Every row gives one point. The points of each table are mixes of a few directions, plus a little noise. How many directions does each table use, and how many do they share? Where both have some left over, give the other angles between the two spaces (their principal angles), to ten degrees, smallest first.

First (6 x 3)
[[-0.68  0.35 -0.57]
 [-0.56  0.28 -0.46]
 [ 0.78 -0.39  0.65]
 [ 0.19 -0.09  0.16]
 [ 0.40 -0.21  0.33]
 [-0.12  0.06 -0.10]]
Second (4 x 3)
[[-0.26 -0.13  0.29]
 [ 0.06  0.25 -0.51]
 [ 0.60 -0.42  0.73]
 [-0.40  0.29 -0.51]]
Directions: first 1, second 2, shared 1

First (6 x 6)
[[ 0.07 -0.12 -0.68 -0.44 -0.82  0.02]
 [ 0.44  0.10 -0.35 -0.10  0.64 -0.56]
 [ 0.19  0.16  0.38  0.30  0.93 -0.29]
 [-0.29 -0.18 -0.24 -0.25 -1.11  0.46]
 [-0.11  0.01  0.31  0.15  0.10  0.09]
 [-0.23  0.03  0.62  0.35  0.29  0.23]]
Second (7 x 6)
[[ 0.43 -0.40  0.15  0.32 -0.36  1.25]
 [ 0.16  0.21 -0.32 -0.19  0.51 -0.81]
 [-0.15 -0.03  0.41  0.25  0.04  0.32]
 [-0.23 -0.09  0.07 -0.07 -0.50  0.28]
 [-0.16  0.34 -0.62 -0.53  0.19 -1.32]
 [-0.03  0.10  0.08  0.01  0.31 -0.26]
 [-0.05 -0.15  0.27  0.20 -0.18  0.56]]
Directions: first 2, second 3, shared 2

First (7 x 8)
[[ 0.64 -0.18  0.41 -0.22 -0.43  0.10 -0.44 -0.29]
 [-0.28  0.06 -0.33  0.24  0.29 -0.01  0.28  0.09]
 [ 0.42 -0.47 -0.58  0.41 -0.29  0.44 -0.19  0.11]
 [-1.66  0.71  0.23 -0.57  0.53 -0.61  0.57  0.90]
 [ 0.17  0.13  0.04  0.26  0.40 -0.12  0.24 -0.50]
 [ 0.27 -0.17  0.09 -0.17 -0.41  0.12 -0.34  0.09]
 [ 0.48 -0.08  0.16  0.09 -0.03  0.03 -0.11 -0.43]]
Second (9 x 8)
[[-0.62 -0.04  0.07  0.06 -0.53  0.04 -0.37 -0.23]
 [-0.76  0.34 -0.07  0.11  0.43 -0.23  0.41  0.05]
 [ 0.00  0.27 -0.05 -0.32  0.68 -0.24  0.55  0.64]
 [ 1.09 -0.33  0.00  0.02 -0.16  0.26 -0.23 -0.21]
 [-1.35  0.26  0.09 -0.13 -0.25 -0.20 -0.06  0.19]
 [ 0.56 -0.25  0.12 -0.28 -0.39  0.16 -0.33  0.23]
 [ 0.62 -0.11 -0.35  0.96  0.61  0.12  0.31 -1.21]
 [-0.33  0.07  0.09 -0.24 -0.18 -0.06 -0.09  0.32]
 [ 0.81 -0.25  0.07 -0.25 -0.19  0.16 -0.21  0.19]]
Directions: first 3, second 3, shared 2; angles 90

First (7 x 9)
[[ 0.42  0.07  0.13  0.55 -0.41  0.37  0.09  0.22 -0.28]
 [ 0.11  0.05 -0.73 -0.72  0.13 -0.92 -0.07 -0.10  0.08]
 [ 0.01  0.73  0.55  0.17  0.61  0.52 -0.22 -0.72  0.75]
 [-0.38 -0.22  0.19 -0.17 -0.24 -0.20  0.15  0.37 -0.20]
 [-0.99 -0.56  0.15 -0.60  0.15 -0.31  0.02  0.22 -0.08]
 [-0.15  0.29  0.50  0.16 -0.20  0.14  0.10  0.15  0.05]
 [ 0.99 -0.39 -0.81  0.62  0.01  0.44 -0.12 -0.12 -0.36]]
Second (10 x 9)
[[ 0.27 -0.33  0.00  0.37  0.16  0.01  0.25 -0.32  0.03]
 [ 0.18  0.43  0.54 -0.47 -0.59 -1.12  0.42  0.50 -0.13]
 [ 0.59 -0.64  0.06 -0.22  0.31  0.08 -1.08 -0.44  0.37]
 [-0.09 -0.19 -0.19  0.41  0.24  0.82 -0.38 -0.37  0.25]
 [ 0.07  0.12  0.28  0.01 -0.21  0.11 -0.41 -0.05  0.33]
 [-0.38  0.49  0.03 -0.14 -0.29 -0.12  0.36  0.39 -0.17]
 [-0.68  0.48 -0.40 -0.27 -0.02  0.07  0.47  0.53 -0.48]
 [-0.34  0.24 -0.35 -0.13  0.04 -0.65  1.34  0.52 -0.79]
 [ 0.34 -0.56 -0.09  0.14  0.37  0.46 -0.75 -0.50  0.32]
 [ 0.05 -0.06  0.11  0.29 -0.02  0.36 -0.22 -0.25  0.28]]
Directions: first 4, second 4, shared 1; angles 30, 70, 70

First (11 x 11)
[[ 0.72 -0.72 -0.84 -0.53 -0.27 -0.08  0.09 -1.22 -0.30  0.15  1.33]
 [-0.26 -0.03  0.24 -0.11 -0.08  0.03 -0.15  0.44  0.06  0.00 -0.12]
 [ 0.39 -0.20 -0.38 -0.07 -0.01  0.00  0.10 -0.61 -0.12  0.04  0.46]
 [ 0.03 -0.19 -0.11 -0.22 -0.12 -0.01 -0.06 -0.10 -0.05  0.04  0.27]
 [-0.04 -0.04  0.06 -0.09 -0.04 -0.01 -0.07  0.10 -0.01 -0.01  0.02]
 [-0.48 -0.36  0.27 -0.56 -0.31 -0.01 -0.35  0.66  0.03  0.02  0.22]
 [ 0.47 -0.07 -0.41  0.11  0.09 -0.03  0.21 -0.77 -0.10  0.03  0.33]
 [-0.26  0.36  0.34  0.29  0.17  0.02  0.01  0.45  0.15 -0.06 -0.59]
 [ 0.71  0.60 -0.42  0.98  0.55  0.02  0.61 -1.09 -0.02 -0.02 -0.38]
 [-0.40  0.41  0.44  0.32  0.15  0.02 -0.03  0.64  0.15 -0.08 -0.71]
 [-0.91  0.26  0.84 -0.10 -0.08  0.05 -0.38  1.47  0.23 -0.11 -0.81]]
Second (9 x 11)
[[-0.14 -0.27  0.54  0.55  0.64 -0.18  1.12 -0.29  0.76 -0.78  0.42]
 [-0.04  0.11  0.42  0.32 -0.04 -0.15  0.29  0.53  0.20  0.06 -0.68]
 [ 0.22 -0.28  0.14 -0.19 -0.13 -0.24 -0.27 -0.41  0.07 -0.52  0.45]
 [ 0.07 -0.26 -0.13 -0.09  0.12 -0.05  0.22 -0.58  0.16 -0.37  0.75]
 [ 0.39 -0.28 -0.38 -0.37 -0.69 -0.12 -0.03  0.15 -0.29  0.65 -0.08]
 [ 0.17  0.54 -0.59  0.39  0.20  0.37  0.23  0.03 -0.38  0.91 -0.69]
 [-0.79  1.35 -0.29  0.14  0.05  0.31 -0.71  0.04 -0.02 -0.38 -0.25]
 [-0.10 -0.57 -0.10 -0.74 -0.30  0.16 -0.57  0.38 -0.38  0.44  0.33]
 [ 0.23 -0.35  0.38 -0.02  0.14 -0.09 -0.28  0.14 -0.12 -0.02 -0.25]]
Directions: first 2, second 6, shared 2
